Every row gives one point. Examples show where two turns around zero, p and q, send a point. Write where each new point lands after one turn and then the other. Backwards means that the second turn is done in reverse. Each puzzle has new turns, and all numbers are rounded.
In the rows, zero is written as 128.

Turn p:
[ 83 104] => [89 96]
[186 176] => [176 186]
[141 143] => [138 145]
[ 84 106] => [89 98]
[146 112] => [149 116]
Turn q:
[149 106] => [158 121]
[ 78 152] => [ 73 121]
[101  69] => [137  64]
[153 146] => [139 157]
[158 167] => [132 177]
Where do these land?
p, then q backwards: [97 84] => [83 99]
q, then p: [143 186] => [ 98 180]
q, then p backwards: [144 114] => [148 121]

Turn p:
[147 151] => [138 156]
[77 95] => [91 80]
[122  94] => [133  94]
[166 173] => [149 183]
Turn q:
[163 151] => [166 145]
[135 168] => [141 166]
[132 126] => [132 125]
[82 67] => [73 75]
Where do these land?
p, then q: [100  76] => [109  72]
q, then p: [139 184] => [129 185]
q, then p: [144 124] => [144 127]

Turn p:
[170 117 135] => [164 105 116]
[163 176 113] => [170 168 108]
[ 64 110  92] => [ 54 137 118]
[115 109 172] => [125 102 170]
Turn q:
[ 92 154 113] => [ 88 148 114]
[121  53 115] => [121  57 155]
[ 90 126 169] => [104 149 174]
[147 157 106] => [138 141  91]
[190 151 138] => [189 147 108]
Where do these land?
p, then q backwards: [ 93  99 179] => [ 92  75 152]
q, then p: [ 90 123 121] => [ 96 132 149]
p, then q: [158 140 115] => [146 121  99]
p, then q: [188 191 121] => [188 151  69]
q, then p: [111  88 104] => [ 95  91 133]

Turn p:
[132 123 110  97] => [120 109 103 111]
[103 165 124  31] => [ 77 145  64  61]
[158  69 136 154] => [153  80 174 135]
[153 132 110 170] => [168 126 131 162]
[150 141 150 150] => [157 148 147 127]
[114 146 134 167] => [132 157 142 161]
[ 86 120 133 126] => [ 87 133 136 138]
Turn q:
[101 199 158 130] => [107 195 153 161]
[130 118 112 102] => [122 122 128  97]
[150 164 126 162] => [154 160 105 155]
[169  92 151 110] => [170  97 154 108]
[ 86 104 100  91] => [ 76 108 128  91]
[ 99 141 149 159] => [110 134 133 173]
[161  78  99 143] => [157  80  94 111]
Where do these land?
p, then q: [121 130 150 146] => [133 143 145 146]
q, then p: [144 121  58  95] => [101  98  65 100]
p, then q: [ 88 127 160 185] => [129 152 151 197]
p, then q: [121 159  97 111] => [113 140  87 113]
p, then q: [100 117 165 116] => [ 98 138 165 136]
p, then q: [192 114 138 114] => [172 112 148  83]

Turn p:
[153 182 139 146] => [156 161 131 174]
[105 136  71  91] => [ 96 167  91  92]
[152  94 172  92] => [160 108 172  89]
[123  73  89 164] => [112  73  78 118]
[107 156 169 147] => [116 132 167 168]
Turn q:
[127 130 155 180] => [122 117 175 161]
[218  97 167 145] => [217 108 177 122]
[112 169 108 170] => [102 165 139 173]
[ 90 157 121  97] => [ 85 150 108 104]
[122  88 102  85] => [138 101  75 105]
[ 99 127 115  92] => [103 127  95 104]
Where do these land?
q, then p: [170 164 137 144] => [164 150 153 160]
q, then p: [104 118 117 172] => [107  91 121 158]
p, then q: [164 184 101 112] => [144 198 135 144]
q, then p backwards: [130  88 130 142] => [140 105 141 159]
q, then p backwards: [164  84  90  86] => [191 102  87 137]
q, then p: [106 165 167  83] => [101 172 170  97]
q, then p: [ 59  94 154 157] => [ 69  68 143 116]

Turn p:
[133  83  94  94 154 142] => [135  97 110  72 154 135]
[101 129 123 109 157 126] => [120 131 132 113 163 107]
[149 159 129 115 113  96] => [168 152 138 137 111 115]
[110 113 132 174 157 121] => [107 103 105 165 152 121]
[125 113  79 120 123 171] => [105 131  90  80 121 142]
[151 156 177 152 105 135] => [128 148 157 174 105 159]
[127 142 161 131  86 105] => [134 134 164 153  90 117]
Turn q:
[106 110 147 103 198 141] => [124 120 143 113 208 131]
[141  79 121  97 105 136] => [125  96 126  87 113 163]
[109 140 125 121 110 146] => [126 155 133 128 120 148]
[123 142 142  94 119 118] => [139 149 135  95 126 120]
[120 125 140 225 116  97] => [ 73 110 137 195  95  86]
[135 140 115 102 132 123] => [148 137 111 111 133 127]
[149 140 142 168 118 134] => [134 118 146 165 106 114]
[140 148  91 115 125 129] => [153 140  93 130 122 135]
Where do these land?
p, then q: [144 145 179 115 135  63] => [140  80 167 150 112  74]
p, then q: [155 112 135 121 152  97] => [146  81 130 132 134 124]
p, then q: [ 93 123  82 139 115 153] => [105 164  86 104 129 141]
q, then p: [115 125 140 110 144 121] => [136 133 139 122 153 121]
q, then p: [110 115 124 152 122 182] => [ 78 134 124 147 133 162]
q, then p backwards: [126 115 103 107  94 161] => [172 125 125 128 111 163]
p, then q: [160 171 153 125 160 100] => [168 109 141 174 133  95]
p, then q: [122 118 107 155 103 146] => [106 146 109 126 109 155]

Turn p:
[159  75 144 124 142 102] => [117  89  95 117 173 135]
[156  63 149  89 103 119] => [115  74  76  91 132 151]
[108 134  98 147 135 176] => [104 171 122 159 103 128]
[ 78 104 126 108 184 148] => [ 71 175 127  95 148 119]
[ 88 128  83 120 152 135] => [108 174 118 121 121  88]
[ 76  71 107 155 165 131] => [ 51 142 115 135 150  87]
[191 182 134 128 107 106] => [210 112 139 145 132 149]
[148 191 163 148 102 137] => [170 121 180 152 108 163]
[149 204 148 134  64  97] => [206  94 180 138  87 132]
Turn q:
[108  89 129 111  93 121] => [134 107 161  96 104 111]
[139 105 168 187  88 117] => [151  85 152 175 125  80]
[104 202 115 183 177 128] => [ 63 131  85 188 162 155]
[177 128  63  76  93 143] => [152 190 116  99  56 135]
[122 114 153 161 135 169] => [150  81 116 150 134 144]
[111 167 162  81 138  85] => [105 169 176 116 176 140]
[136  90 108  98 173 133] => [143 132  91  73 141 131]
Where do these land?
p, then q backwards: [155 174 104 142 190 163] => [184 191 152 100 144 120]
p, then q: [108 110 138  66  80 112] => [149 150 167  72  88 125]
q, then p: [189 154 116 166 152 138] => [160 147 123 191 135  94]
q, then p: [109  44 150  80  88  97] => [151  73 116  42 150 161]
q, then p backwards: [ 90  69 124 109 108 128] => [ 99 124 161  94  93  90]
q, then p backwards: [144 166  79 167 148 114] => [123  88  78 146 136 169]
q, then p: [131 171 139 168 123 167] => [ 97 128 128 192 121 130]
p, then q: [ 98 137 174 126 135 105] => [149 115 159 105 166 141]

Turn p:
[167 138 173 146 159 183 164  84] => [163 131 152 138 128 212 157  90]
[108 131  70 101  94  86 144  81] => [135 156 118 110  75  58 149 106]
[ 92  96  83  99 119 105 180 160] => [ 75 122 121 143 126  69 182 129]
[155 135 111  91 171  85 119 127] => [162 147 107 113 177  92 141 115]
[107 105 199 149  65 151 121 102] => [100  98 191  94  83 168  94 123]
[156 117 151 193 122 164 132 179] => [131  74 142 175 135 176 119 171]
[ 87  95  75 110 146 142  89 158] => [ 78 120  65 147 140  96 102 116]
[ 83 183 140 120 136  85 118  75] => [140 213 157 109 115 106 102 115]
[162 123 172 180 159 146  79 143] => [161  98 138 151 166 178  71 136]
[163 157 105  90 110 134 133 172] => [136 122  87 101 137 125 164 178]
Turn q:
[ 56 173 157 175 108 122 215 129] => [ 43 159 126 176  75 146 195 142]
[137 139 201 117 122 147 149 112] => [138 163 155 116 122 170 157 172]
[126  96  54 107 103  76  93 119] => [119  96 120  93 111  86  65  71]
[163 123 124 141 147 140 125 153] => [160 124 105 136 144 109 134 145]
[130  71 166 154 152 138 100 127] => [155  91 179 127 142 107 141 164]
[ 96 109 104  95 122 186 139 166] => [ 84  89  94 122 175 152 119 150]
[138 125 106 110 134  76 107 175] => [123 149 115 125 138  72  79 126]
[111 207 146 110 164 131 131 110] => [123 193 136 162 154 164 144  96]
[192  93 102  90 153  88 140  65] => [177 139 131  40 125 101 143  77]
[133 146 120 180  74 176  82 124] => [159  79 117 181  92 174 102 137]
Where do these land?
q, then p: [ 88  95 169  74 193 125 157  72] => [ 94 187 172  97 179 171 175  92]
p, then q: [135 162 102 133 131  74  75 140] => [162 160 115 143 138  82  76 113]
p, then q: [112 132 149  62 160 147 172 120] => [ 87 159 122 118 153 165 181  98]
p, then q: [183 137 151 178 118 158 191 181] => [128  93  93 136 134 110 186 215]
q, then p: [117 134 162 156 138 184 136 164] => [108 103 128 192 148 145 144 154]
q, then p: [146 141 110 147 134 155 127 101] => [149 108 123 140 107 141 151 106]
p, then q backwards: [147 144 106 166  68  73  68 109] => [185  87 136 148  84  78  78 156]
p, then q backwards: [ 81 104 102 118 161 113 163 113] => [ 92 156 105 144 168  91 149 127]
q, then p: [144 137 153 163  76 111 128 172] => [122  98 119 133 108 108 104 197]
p, then q: [128  65 124  74 168 161 116 118] => [111  95 154  92 151 137 162  59]
q, then p: [125 157  79 137  60 108  77 118] => [145  98 103 105  69 126  57 113]

Turn p:
[140 167 120 127 163 149 114 115 146] => [119 155 127 129 146 170 117  98 143]
[118 133 154 120 159 133 134 135  90] => [ 95 138 144 117 153 127 126 136  94]
[202 102 146 117 121 128 225 130  88] => [145 129  85  92 131 139 220 162  60]
[126 116 152 154 134 108 110 110 133] => [145 123 151 147 136 109 126 101 114]
[111 127 153 119  79 141 101 170 154] => [147 116 175 134 108 128 118 173 165]
[104 130  89 161 111 133 118 152 128] => [118 119 108 173 108 125 104 146 145]
[148 137 111 107 155 114 110 130 123] => [137 152 109 109 151 131 104 122 127]
[111 115 101 124 167 149 103 109 137] => [110 105 113 125 152 142  93  97 140]
[117 134 104 119  43 129 113 107 138] => [149 117 129 120  43 119 116 132 156]
[102 121 149 132 148  96 152 121 141] => [113 129 138 133 150  90 155 111 135]
Turn q:
[139 181 122 132 129 110 117 133 148] => [142 166 123 106 137 105 114 144 154]
[130 148  87 151 151 143 150 115  94] => [149 156 112 158 150 106 131 119  86]
[149 103 191 121 148 117 131 125 126] => [113  97 184 109 146 136 146 116 140]
[152  99 130 125 115  93 155  90 138] => [154  87 123 138 138 116 159 106 160]
[104 165 118 105 124  89 132 128 134] => [121 144 100  96 117  90 142 136 142]
[140  50 114 115 127 171  98 166 103] => [125  69 142 150 106 178  99 153  75]
[118 145 131 123  91 118 115 111 114] => [143 140 122 114  91 122 131 107 137]
[148 108 126 158 129 138 181 161 142] => [130 129 137 173 153 151 164 164 135]
[ 90 155 135  99 137 199 102 144 164] => [ 79 166 101  97 135 183  87 128 117]
[111 126 125 151 129  99  98 108 116] => [124 123 136 139 105  89 108 108 135]
Where do these land?
q, then p backwards: [123 124 186 174 145 131 135 117 103] => [ 95 157 187 152 139 124 121 109 139]
p, then q backwards: [150 145 114 108 126 106 141 135 107] => [116 168 109 113 123 132 133 141 123]
p, then q: [ 96 134 118 110 111 186 148 168 149] => [ 74 127 110 146 120 179 125 162 140]
q, then p: [105 144 112 154 135 140 156 157 172] => [ 97 145 117 177 140 140 122 137 165]
p, then q: [187 146 104 140 119 135 163 110 105] => [178 158  97 141 126 143 145 127  86]
q, then p: [128 104 123 115 121 128 156 113 134] => [123 102 100 131 131 132 145 121 124]
q, then p: [122 148 167 113 136 165 123 109 109] => [ 95 135 152  91 116 146 128 104 115]
p, then q backwards: [128 135 121 146 109 101 134 113 120] => [110 136 113 143 114 116 128 119 104]
q, then p backwards: [118  90 144 146 110 108  37 157 113] => [ 75 120 129 126  63 153  69 119  99]
p, then q backwards: [176  95 109 116 111 102 133 142 107] => [150 147  74  96 121 117 130 139 108]
q, then p: [ 99 132 123 104 148 106 125 108 206] => [116 108 101 126 155 108 101 103 199]
q, then p: [104 139 114 110 165 128  84 107 111] => [124 138 131 102 120  93  76 109 114]
